Each row of a before or after table is a point. One or more steps were done to the points. Then noise was added and the rows were shuffled. The steps act on columns, c1 being the first. Write out the steps. A step turns or swaps two columns, mirrors them in a line or flattens them onto one, adds a multiple of one to another, or multiplies or shifts one. Angles are multiples of 10 degrees, from the lower column toward the higher: turns from -170 to 170, lines from 10 to 170 but not 90. Use the fewest steps. Two steps may share a column if one is a turn and the other turns, adds or multiplies; they go together, in the order done. Otherwise the lowest column goes first.

Before (12 x 3):
[[-16 -20  -5]
 [-15 -19  43]
 [-27  26  -2]
 [ 19  -4  61]
 [-11  -3  51]
 [-13 -24  51]
 [ 14 -12 -31]
 [-32   2 -22]
 [ 15 -44   4]
 [ 32   2   1]
 [ -6 -11  25]
 [ 13 -22  64]]
After (12 x 3):
[[ -9  66 -20]
 [ 29   1  27]
 [-16  64  -5]
 [ 10  58  -5]
 [ 14  40 -19]
 [ 11  53 -24]
 [-31   0   4]
 [ 18  -8 -26]
 [-10   5 -45]
 [-18 -28 -11]
 [ 35 -18   3]
 [  3  25 -11]]
Steps: multiply c1 by -1; swap c2 and c3

Before, 10 rows:
[[  3  23  17 -13]
 [ 17   9  25 -23]
 [ 11  -2   4 -10]
 [ 12  -7   3 -12]
 [  2 -11   4 -10]
 [  5  16 -14 -16]
 [ 14  -6   1  21]
 [ 25   2 -27  79]
 [-16  19  13 -14]
 [  0  -2  10  24]]
After, 10 rows:
[[ 14 -24  24   5]
 [-22  35  30  13]
 [-55 120  -6  60]
 [ 13   3  39  -3]
 [ 13 -18  25   5]
 [ 17 -10   7  -3]
 [-13  26  21  24]
 [  4  -2  32 -22]
 [ 28 -25  45   3]
 [ 10 -26  23  -2]]
Steps: add 1.5 times c4 to c2; turn c1 and c4 by 60 degrees; shift c3 by 20

Before, 10 rows:
[[-35 -38 -17  37  45 -47  16  -8]
 [  9 -48  34   9  15   1 -21 -26]
 [ -3  -9  -7  46  27 -26  12  33]
 [ -9  43  13 -27   5  51  58  24]
 [ 38  43  37  -6   7   2  65  15]
 [-32 -10  35  14  -7 -12  30  45]
 [ -8 -25 -13  11 -27  -1   3 -25]
 [-22  -8  19  43   4   8  12 -12]
 [ 15  -8  10  27  -5  -9  -9  28]
 [-24  42  24  -5   9 -44   1  -9]]
After, 10 rows:
[[-29 -38 -27  27  53  -4  14 -21]
 [  7  -9  14 -32  24  -5  -8  -4]
 [-40  -7  23 -43  13  -8  36 -21]
 [-30  42  11  16   3 -90   3   0]
 [-26  -8   9  10  44  16  12  13]
 [ 18  40  49  -4  -8 -44  66 -17]
 [-16  44   8  -5 -22   7  54 -21]
 [-13 -47  30  20  17  39 -19   7]
 [  2 -15 -10 -22  55 -15  12 -36]
 [ -8 -19 -18  -3  -1  21   2  33]]
Steps: turn c1 and c3 by 20 degrees; add -1 times c2 to c6; turn c4 and c5 by 70 degrees; turn c4 and c8 by 130 degrees

Before (11 x 9):
[[ 26  36  35  12  39 -20 -36  32  38]
 [  9 -18  -7  10 -35 -33  19  15  17]
 [ 26 -46  -6  25 -25  11 -29  40 -20]
 [-24  34 -14  -7 -27  -7   7  16 -47]
 [-16  34  23 -42  24  24 -24 -53 -20]
 [ 45   1 -10  11 -17  10 -54 -11  25]
 [-25 -47 -15 -44 -40  11 -17  -6  34]
 [  8  24  39  15  -1 -15  17 -30  28]
 [ 19  -4  22 -17 -17 -24 -34 -28  16]
 [ 11  10 -12   2  41 -13 -54  -2  15]
 [ 46  29 -26 -16  23   8 -29  16 -40]]
After:
[[  7  21  49  14  -2 -15  14 -21 -30]
 [ 25 -45 -12  18 -35  13 -15  35  43]
 [ 19  -6  27 -12 -22 -21  25 -23  25]
 [-25 -46 -14 -31 -51  10  49  -7  -4]
 [  9 -17 -13   8 -47 -36   0  12 -19]
 [ 26  35  31  10  53 -22  40  39  18]
 [-27  37 -17  -9 -37  -5 -36  14  13]
 [ 47  30 -28 -11  33   9 -39  12  57]
 [ 13  13 -15   0  54 -12  32  -4  43]
 [-18  31  31 -29  28  25  -1 -49  27]
 [ 47   4  -7   8 -26   7  32 -11  48]]
Steps: add -0.5 times c1 to c9; turn c7 and c9 by -120 degrees; turn c3 and c8 by 10 degrees; multiply c4 by 0.7; multiply c5 by 1.3
